Rows are points. To make a cloud, some directions were put in groups of two or more. Within a group, all points are equally far from the middle, so they leave a hole (a ring in 2 directions, a hollow ball in 3). The other directions are filled evenly. Then the cloud was stretched, turned, moved and blurred a little. Count the holes, and give their numbers of directions, smallest first.
In the rows, zero is written as 128.

Cloud (13 x 2):
[[179 102]
 [182 125]
 [107 154]
 [141 168]
 [165 154]
 [123 167]
 [104 150]
 [ 98 134]
 [163 157]
 [180 125]
 [175 143]
 [176 140]
 [181 112]]
Holes: 1 (2)

Cloud (27 x 4):
[[115 133 205 152]
 [142  94 194 143]
 [187 100 164 107]
 [148 158 196 136]
 [127 126 205 143]
 [ 95  92 133  72]
 [160 102  85 104]
 [141 102 208 170]
 [115 148 137 129]
 [146  82 125 136]
 [176 124 117 138]
 [108 106  96 131]
 [ 91  97 122  75]
 [144 118 104 136]
 [ 93 125 156 123]
 [122 159 140 162]
 [141  83 183 144]
 [126  84 170 182]
 [ 84 113 123 106]
 [162 128  89 110]
 [133 148 115 124]
 [110 136 131 175]
 [166  98 102 115]
 [108 111 219 168]
 [133  56 106 109]
 [ 97 122 153 114]
 [122  71 117 140]]
Holes: 1 (2)

Cloud (51 x 6):
[[149 101 139 153 174 139]
 [ 92 166 113 115 169 130]
 [142 175 127  88 163 167]
 [109 171 142 100  60 141]
 [ 90 160 148  91 132 183]
 [192 158 144  78 146 154]
 [ 84 157 132  72 166 112]
 [103  94 101 113  68  90]
 [ 80 137 161 124 138 100]
 [125 141 130 115 160  80]
 [168 147 145  64 177 132]
 [138 149 151  82 149 183]
 [ 76 100  93 108  64 124]
 [ 96 117 153 154 144 120]
 [ 95 136 139  85  65 158]
 [111 120 183 104 160 133]
 [136  59 118  93 133 146]
 [159  82 120 138 110 157]
 [113 122 131  88  54 115]
 [ 86 174 141  63 160 128]
 [101 196 133  98 147 120]
 [158  99 157 112 169 100]
 [174 133  86  84  96 129]
 [119 109 122 163 102 117]
 [129  85 116 137 139 167]
 [ 99 153 163  76 185 163]
 [106 179 141  69 159 168]
 [ 65 101  92 132  83 121]
 [ 97 161 126 143 121 109]
 [146 140 133 132  66 139]
 [131 100  88 114 148  88]
 [158 146 144  97 177  94]
 [158 131 138 154 148 125]
 [ 97 140 131  78  55 126]
 [173  92 100 148  97 112]
 [122 162 106 134  82 122]
 [189 119 103  93  83 108]
 [153 181 105 100  79 130]
 [159  82 135 103  85 142]
 [148 125 138 128 208 142]
 [102  56 137 111 117 123]
 [136 105  79 128  85  92]
 [ 98 136 117  89 170  94]
 [133  60 127  99 109 147]
 [137 201 135  78 141 126]
 [119 179 102 110  82 133]
 [ 65  79 118 110  96 105]
 [ 90 162 145  72  73 132]
 [172  74 130 111 155  95]
 [110 125 131 125  60 152]
 [155 185 114 114 126 131]]
Holes: 2 (3, 3)
